Each point is reached from the start by the listed moves, each made once or not at all, plus a little noise. Say if it took an odd or an even number of moves. Then give how often each move was made.

Moves:
(1): [ 37  -9  37   7 -70 -40]
(2): [ -8   9   6 -47 -26  84]
(3): [-39   7  57 -26  66 -26]
Start: [ 11 -35 -39  23  10 -29]
Points:
[  2 -28  59 -43 -21 -10] -> odd (1, 1, 1)
[ 47 -43   3  30 -61 -69] -> odd (1, 0, 0)
[  8 -33  50   2   7 -95] -> even (1, 0, 1)
[-35 -21  23 -52  51  28] -> even (0, 1, 1)

Moves:
(1): [ 12 -18   4  24  -3 -36   4]
(2): [ 37   7  12 -16  10  11   1]
(3): [ -2  -3  12  31  27   4 -15]
(4): [ -7   5  -5  38 -12   5 -19]
(5): [-16  26 -77  19  -4  31  -6]
(6): [  9 -16   6  14  11  31   9]
Start: [-18   0  -2 -13   2  -7 -10]
Points:
[ 26 -16  27  14  53  40 -17] -> odd (0, 1, 1, 0, 0, 1)
[-32  11 -71  95  14  -3 -47] -> even (1, 0, 1, 1, 1, 0)
[-43  25 -71  73  10  36 -52] -> odd (0, 0, 1, 1, 1, 0)

Moves:
(1): [ 17   6 -12   3 -11  20 -16  13  -3  13   5]
(2): [ 12  18  20  -6  14 -11  -3  -8 -13   9 -10]
(3): [  8 -17  13 -22  -5   2   7  -1 -14  17   2]
(4): [  9 -18   6  42   3  13   5  -2  -2 -10   3]
(5): [-24   1  11  10   9  -5 -15  17   9   4  16]
(6): [-10   8  -9   3  12   7  21  -8 -13   3  14]
(7): [ 19 -15   6   3  13 -15   8  21  -6  -2  17]
(8): [ -8   6  22 -26 -21  12  -7  19  40 -14 -10]
(9): [  7 -16   7  -4  10   1   2 -21  22   3   6]
(10): [ -1   9  -4  15  11 -15  10  22   0  24  -4]
(11): [ -8   8   7 -12 -32   0   5 -17  11  10  41]
Start: [ 12 -11   9 -27   1  -1  -4  -4   0 -12  13]
Points:
[ 31   5  57 -43   5   1 -37  59  27  -3  33] -> odd (1, 1, 0, 0, 1, 0, 1, 1, 0, 0, 0)
[ 51  -5  24  11   7  21 -19  -1 -19   1  10] -> odd (1, 1, 0, 1, 0, 0, 0, 0, 0, 0, 0)
[  8   3  23 -19  13   2  -3  83  26  15  52] -> even (1, 0, 0, 0, 1, 1, 1, 1, 0, 1, 0)
[ 31 -47  47 -28   4  17  31  24   6 -19  39] -> odd (0, 0, 1, 1, 0, 1, 1, 1, 0, 0, 0)
[ 16 -15  61 -40  31 -36  29   2  -4  55  95] -> even (0, 1, 1, 0, 1, 1, 1, 0, 1, 1, 1)
[ 13   0  29 -80 -55  40   6   3  20  15  65] -> odd (1, 0, 1, 0, 0, 1, 0, 1, 0, 0, 1)
[  9 -36  60 -62  -3  -8 -10  52  28  -9  39] -> even (0, 0, 1, 0, 1, 0, 1, 1, 0, 0, 0)

Moves:
(1): [ 17  -7  16  17 -14 -10  -1   9  -6 -10 -15 -17  10   6   9  -6]
(2): [ 14  -1  18 -13 -14 -17 -17  10 -24  24  13  -6   2  42  12  -7]
(3): [-17 -15  30  23  -1 -11   8   5  -7  -5   5   4  -9  -2  46  -9]
(4): [ -2   3  13   6   4 -24  12 -14 -10 -10   3   8  14  29  12   4]
(5): [-14  14 -11 -12 -13  -6 -19  11  -7  -1  -9  19   4   3  -6 -18]
(6): [ 12  -6  -2  13 -12  12  13  16 -35   3   6  -5  -9   9  -9  -8]
(7): [ 23  41   8   0   4   5  -4  -7 -10   5 -11  -4 -27 -10 -32 -11]
(8): [  7   5 -14  -5  25   8   9   9 -12  11 -30  -6 -12  -5  -4   4]
(9): [-25  22  -5  -6 -39   2   4   6   5  13   9  10  -2  13  18   1]
(10): [ -7  -1 -10  34  25  17   5 -19   4   9   9 -17   5   9  -8   3]
(11): [ 22   3   3  12   2  -4  13   1  12 -11  -3  11   8  -8   9 -19]
(12): [  2  -9   6   8  12 -20 -14   4  16  27   0  11  -7  -2 -22  -8]
(13): [ 13   5  -8   3  -7   7   5 -12  -4  18 -18  -3   9 -11   3  -1]
(14): [ 11  -7  12   3  -5   5   2   6 -14   3 -10 -16  25   3  -7 -10]
Start: [  7  -7   2   4   3   4 -13  18 -14  -2   0 -32 -16  -3 -31  12]
Points:
[ 20   8  -5  20 -21 -11 -10  35 -15  57 -55 -36 -17  -5 -29   3] -> odd (1, 0, 0, 0, 0, 0, 0, 1, 1, 0, 0, 1, 1, 0)
[ 54  39  41   9 -37 -25 -27  39 -29  60  -1 -26 -17  33 -54 -41] -> even (0, 1, 0, 0, 0, 0, 1, 0, 1, 0, 1, 1, 0, 1)
[ 62  43  24  25  -1 -34 -15   7 -30  27 -50  -4  11   1 -75 -50] -> odd (0, 0, 0, 1, 1, 0, 1, 0, 0, 0, 1, 1, 1, 1)
[ 49  -5 -12  25  18  18  23  45 -50   1 -27 -31 -31  -8 -36 -11] -> odd (0, 0, 0, 0, 0, 1, 0, 1, 0, 0, 1, 0, 0, 0)
[ 67   7  93  85   4 -36   7  12 -69   5 -12 -69  12  62  10 -41] -> even (1, 1, 1, 1, 0, 0, 1, 0, 0, 1, 1, 0, 0, 1)
[ 53  45  15  39 -25 -14  12  26 -72  54 -58 -37 -39  22 -56 -12] -> even (1, 0, 0, 1, 0, 1, 1, 1, 1, 0, 0, 1, 1, 0)
[ 41  54   8  -9 -15 -11 -29  27 -43  95 -39 -30 -57  24 -57  -7] -> even (0, 1, 0, 0, 0, 0, 1, 1, 1, 0, 0, 1, 1, 0)

Moves:
(1): [-11  -7  16  -9 -12  17   8   2   4  -6  -4  -1  -6  11   0  17 -14  -3
 -11  -6  12   3  -2   6  -4  -8   0]
(2): [  3   8   0   9  -2   0   0  -4 -16 -11   5 -20   0  -3  -1  -1 -26  -5
  -5   5  23  -4   0   4  -5 -17   1]
(3): [-20  16  12  10  -2 -11 -18  -9  -5  10  -8  -1   7   1   5  -5   5  -9
 -11   4  -7  12  11 -14  -5   4 -10]
(4): [  8 -13   1  -2   4   3   2  -1 -14   4   1   7  12  -5   2   3  -1  -1
  -6   0   0  10   5   0 -10  -4  -2]
(5): [-14  14  14 -13 -13  -7  -3   2  10   1  -7  -7   6 -18  -1   3  -2  -4
  -7  -4   9   9  -5  -7 -15  27   2]
(6): [ -4   0  -8  -2  -9 -11  -2  -1  -3  15  -1   6 -12  -7  -1  -4   4   5
   8   3   8 -11   7  -7  -1   5  -4]
(7): [  6  13 -13 -17  -3   9  12   0   3 -20 -11  -2   6  13  -3  12   7  -5
  -7 -15   3  -7  21  -1  -9   1 -18]
(8): [  0  10 -13   2   5  -4  -2  -3  -7   4   8  12   6 -11  -8   5   1   0
   6   0   2  -7 -15  13  -3   5   3]
(9): [  9  -1  -8  -4 -10  14 -14  16   8  -3  -7   3   8  -8  11  -6  -3   7
  14  -7  17 -10   3   9  -5 -20   2]
(10): [-21   6   0 -21  29   3  10 -16 -17  -8 -15   1   2   8  -2  -7  -9  -3
  17   2   6  22  17 -17  -8 -11   0]
(11): [  6  14  -4 -14  -6  -2  -3   6  -8  -5  16   5  -8  -5  -8  -5  11  -5
  -3   1   2   4   9  11  -2   0  -4]
(12): [-10   1 -12   8 -24  10   4 -23 -11 -18  12   9  -3  13  24 -11   6  24
   0  -9   2  -3   2   0   8  -1 -10]
(13): [-10   1  -9   4   9  12   3  -2   9 -24   2   8 -12   5   2  -6   3  -7
   2  -4   9 -11   3  -4  -3  -2  -3]
(14): [ 24  -5  -8   6 -23  14  12  -3  12 -14 -15  25  -1  -5   4  19 -11   1
 -12   3  -1   2 -19 -11 -10  12  -7]
(15): [ -8  11  -2 -10  10  27 -18  19 -14  -9  19  -1   4  10 -12  12  -1   0
   4  28   8   7   5   7   0   7   5]
(16): [  1  10 -12  -7   1  -1   1   6   3   7   2  -5   0   1   2   2   4   3
  -1  -4   0 -13 -12  10  -9   7  -7]
(17): [  5   4  -9  -4 -13   7 -13   8   0   4  14   0  -9  -6 -10   7  -5  -3
   7 -16  -6   3  -7  -8   3 -21  17]
(18): [  7 -21   4  11  -3   8  15   1  11  -1  13   0  -5  -7  -2  -1  -5  16
  10 -13 -11 -14  -1  -3 -16   6 -10]
(19): [  5   1   1  -2  -6 -10   2   4   0  -1   9   2   8   1   1  -6   1   3
   3  -5 -13  -4  -4  12  -4   1   6]
(20): [-11   4 -16  -2  16  -9   8   5  -9   3   7   8 -15 -27  27   4  -8   1
   3  -1  -7   4   2   6  18   0  -9]
(21): [ -6   5 -18   1 -13   6  12  -3  20   3   5 -11   0  -1   0   8 -10  11
   5   8   6   8  14   6   0  -4  12]
(22): [  9  17  -7  -6  -9   5  -7  -1  -5  -4   3  -2   3 -11  -4   7   6 -11
  11  15  11  -8   3  -2  -6  -5   7]
(23): [  3  -2  -6   9  26 -10 -24 -14  17  16   7  -3   0   1  -5  11 -19   7
 -22 -15   3   4  10  -5   6   2   2]
(24): [ -9  -2   7  -1  -4  -4   2   3  -1 -18  -9   1   2   2  11  20  16  19
   0  -9   3   0  -2  -3  -2   2   0]
Start: [ 10  -4  -3  19   0  12   8  -1   3   1   4   1  -7  -6  14   6  -7  12
  -6   0   8  -9   0  -3   9   7 -10]
Points:
[ 13  46 -81 -42 -19  50   6   0  28   3  35   6 -26 -27 -17  55 -35  33
  29 -45  58 -38  47   9 -46 -38 -12] -> odd (1, 0, 0, 0, 0, 1, 1, 1, 1, 1, 1, 0, 0, 0, 0, 1, 1, 1, 0, 0, 1, 1, 1, 0)
[-11  78 -66 -16  -7  52  -4  -8  20 -46  48   5  -2 -24 -28  53 -60  14
 -21 -21  43   1  24  -7 -72  22 -21] -> even (0, 1, 1, 0, 1, 0, 1, 1, 0, 1, 1, 0, 1, 1, 1, 1, 1, 1, 1, 0, 1, 0, 1, 0)
[-19   0  -7  11 -12  62  21  17  -9 -60  33 -16   0  14  20  51 -41  31
 -13  15  57   0  19  25 -20 -18   8] -> even (1, 1, 0, 1, 0, 0, 0, 0, 0, 0, 0, 0, 1, 0, 1, 0, 0, 0, 1, 0, 1, 0, 0, 1)
[ 13  35 -34 -33 -15  61  47 -11  13 -71 -22  28  -5  18  13  44 -22  -9
  -6 -13  33 -27   5 -12 -45   2 -31] -> even (1, 0, 0, 0, 0, 0, 1, 0, 0, 1, 0, 0, 1, 1, 0, 1, 0, 0, 1, 0, 0, 1, 0, 0)
[ -4  64 -56 -17   7  43 -26  -4 -28 -29   2  28   3 -32  26  63 -73   2
 -10  11  74  -9  38  -3 -29 -20 -34] -> even (1, 1, 1, 0, 0, 1, 1, 1, 1, 1, 0, 0, 0, 1, 1, 0, 0, 0, 1, 1, 0, 1, 1, 0)
[-12  27 -68  28 -25  19  33 -25 -30 -62  48  17  -5 -43  69  30 -20  47
  13  -2  42 -25   6  31   2 -20  -3] -> even (0, 1, 0, 1, 0, 0, 0, 1, 0, 0, 0, 1, 1, 0, 0, 0, 0, 0, 1, 1, 1, 1, 0, 1)
[-43  59 -59  -9 -30  62   4 -11 -48 -31  57  13 -26 -43  44  19 -47  43
  45  29  82  -7  55  15 -20 -34 -30] -> even (1, 1, 1, 0, 0, 1, 0, 1, 1, 1, 1, 1, 0, 0, 1, 0, 0, 1, 0, 1, 1, 1, 0, 0)
[  1  13 -34 -10   5  58  -2  -2  -2 -25  44  23 -16 -27 -17  59 -86  23
 -15 -26  56 -14 -21 -10 -72  14  -7] -> odd (1, 1, 0, 1, 1, 1, 0, 1, 0, 1, 0, 0, 1, 1, 1, 1, 1, 1, 1, 0, 0, 0, 1, 0)
[-16  -6 -94  22 -10  65 -15  12  20 -21  70  22 -34 -34  61  46 -24  95
  21 -41  39 -33  25   5  -1 -19 -19] -> odd (0, 0, 0, 1, 0, 1, 0, 0, 1, 0, 0, 1, 1, 0, 1, 1, 1, 1, 0, 1, 1, 0, 1, 1)
[ 11  30 -30  31 -35  11 -22  -8  32  -2  31   6 -44 -52  -2  22 -49  10
 -37 -43  40 -30  -6 -35 -46  28 -33] -> odd (0, 1, 1, 0, 1, 1, 0, 0, 0, 0, 1, 0, 1, 1, 0, 1, 1, 1, 0, 0, 0, 0, 1, 0)
[ -7  64 -52 -47 -56  35  26 -15 -28 -34  37  49 -23 -55  39  41 -27  16
   4 -23  25   1 -35  11 -22  14 -13] -> even (1, 0, 0, 0, 1, 0, 0, 1, 0, 1, 1, 1, 0, 1, 0, 1, 1, 0, 1, 1, 0, 1, 0, 0)
